Each wall is flat, endless, passes through zero and stands at right angles to its row. A trip goes straight from one point to another. Which walls does it cross, in order?

Walls:
(1): -0.46 -0.37
(2): +0.47 +0.67
(3): +0.26 +0.45
(4): +0.08 +0.34
(5): -0.16 +0.54
(6): -0.04 -0.37
(7): -0.20 +0.34
Trips:
+0.10 -0.28 to +0.16 +0.31 => 1, 2, 3, 4, 6, 5, 7
+0.64 +0.05 to +0.35 -0.06 => 6
-0.30 +0.33 to -0.22 -0.25 => 2, 3, 4, 6, 5, 7
+0.54 -0.14 to +0.44 -0.16 => none

Walls:
(1): +0.03 -0.29 -0.50 +0.02 -0.06 -1.12 -0.04 -0.48
(2): +0.14 -0.27 -0.10 +0.35 -0.14 +0.57 +0.65 +0.09
(3): -0.33 -0.20 +0.14 -0.73 -0.65 -0.22 -0.24 -0.34
(4): +0.34 -0.42 -0.06 +0.09 -0.12 -0.34 +0.12 -0.11
(5): -0.10 +0.49 +0.62 -0.52 +0.70 -0.27 -0.21 -0.38
(6): +0.32 +0.65 -0.50 +0.05 -0.41 -0.01 -0.49 +0.94
(7): +0.25 +0.39 -0.40 +0.16 -0.26 -0.52 -0.18 +0.13
(8): -0.36 +0.13 -0.24 -0.27 +0.13 +0.63 -0.53 +0.14
(9): -0.01 +0.04 +0.18 -0.51 +0.06 +0.05 +0.48 -0.02
Trips:
+0.44 +0.08 +0.01 +0.30 +0.13 +0.00 +0.13 +0.03 to -0.10 +0.35 -0.01 +0.64 +0.08 +0.74 -0.28 +0.37 => 4, 8, 7
-0.54 +0.59 -0.39 +0.12 -0.45 -0.37 -0.50 +0.06 to +0.58 +0.00 +0.32 +0.59 -0.03 +0.10 +0.14 +0.35 => 3, 8, 1, 2, 4
+0.26 +0.11 +0.01 -0.12 +0.57 +0.16 +0.06 -0.44 to -0.50 +0.81 -0.24 +0.04 +0.42 -0.46 +0.54 +0.64 => 8, 7, 6, 1
-0.13 -0.25 -0.32 +0.44 -0.19 -0.28 +0.36 -0.78 to -0.36 -0.34 -0.09 -0.17 -0.08 +0.28 -0.05 -0.30 => 7, 8, 9, 4, 1
-0.29 -0.97 +0.40 +0.06 -0.33 +0.21 -0.38 +0.28 to +0.33 -0.40 -0.54 -0.37 -0.33 +0.16 -0.24 +0.22 => 6, 1, 7
+0.25 -0.05 +0.07 +0.28 -0.23 -0.19 +0.56 +0.04 to -0.62 +0.51 -0.11 +0.59 +0.33 -0.65 -0.18 -0.23 => 9, 2, 5, 4
+0.15 +0.31 +0.03 -0.02 +0.21 -0.56 -0.33 +0.14 to +0.71 -0.03 +0.10 -0.42 +0.01 -0.46 +0.18 -0.08 => 3, 9, 6

Walls:
(1): +0.12 -0.23 -0.31 -0.75 +0.06 +0.35 -0.47 -0.24 +0.05 -0.14 +0.43 +0.45 -0.13 -0.13
(2): -0.28 -0.38 +0.09 -0.56 +0.27 +0.05 +0.31 +0.07 -0.45 -0.76 -0.05 +0.41 -0.12 +0.10
(3): +0.11 -0.14 -0.28 -0.12 -0.04 -0.38 -0.89 -0.23 +0.00 +0.93 -0.17 +0.09 -0.08 -0.67
(4): -0.22 +0.21 +0.39 +0.21 -0.02 -0.08 -0.26 +0.39 -0.13 +0.38 -0.89 -0.10 +0.29 +0.10
(5): +0.01 +0.29 -0.22 +0.09 +0.08 -0.63 -0.20 +0.00 +0.05 -0.36 +0.32 +0.48 +0.13 -0.62
(6): -0.17 -0.74 +0.27 -0.01 -0.02 +0.24 -0.25 -0.51 -0.41 -0.08 -0.66 +0.71 -0.05 +0.41
(7): -0.18 -0.45 -0.16 -0.28 -0.10 -0.31 -0.06 +0.50 -0.26 -0.49 -0.29 -0.43 -0.19 +0.49
(8): +0.31 -0.12 -0.22 +0.06 -0.07 -0.05 +0.14 +0.25 -0.46 -0.32 -0.78 -0.71 +0.24 -0.36
(9): -0.02 +0.27 -0.38 -0.41 +0.34 +0.43 -0.59 +0.05 +0.03 -0.31 -0.36 -0.32 +0.46 -0.35
(10): +0.52 +0.26 +0.19 -0.16 -0.07 +0.06 +0.27 -0.24 +0.35 -0.12 -0.08 -0.44 -0.31 +0.12
(11): +0.00 -0.05 -0.27 -0.15 -0.08 -0.06 +0.23 +0.00 -0.05 +0.19 +0.42 +0.44 +0.23 +0.00
Trips:
+0.45 +0.08 -0.05 +0.02 -0.94 -0.22 +0.43 -0.36 +0.20 -0.42 -0.12 -0.63 +0.40 +0.42 to -0.40 +0.21 +0.44 -0.45 -0.23 +0.53 +0.03 -0.63 +0.14 -0.03 +0.28 -0.32 +0.53 +0.20 => 9, 7, 8, 1, 6, 11, 2
+0.29 +0.53 +0.34 -0.06 +0.62 -0.18 +0.27 +0.16 +0.29 +0.04 +0.14 +0.13 +0.44 -0.92 to -0.25 -0.39 +0.68 -0.01 -0.45 -0.06 +0.17 +0.07 -0.16 +0.28 -0.46 -0.27 -0.37 +0.13 => 11, 9, 5, 6, 7, 2, 3
-0.21 -0.47 +0.21 -0.18 +0.31 -0.27 +0.08 -0.08 -0.28 +0.09 -0.39 -0.18 +0.70 -0.87 to +0.01 +0.11 -0.17 +0.34 -0.38 +0.05 +0.61 -0.21 +0.27 -0.40 -0.22 +0.54 -0.05 -0.22 => 11, 3, 9, 4, 10, 8
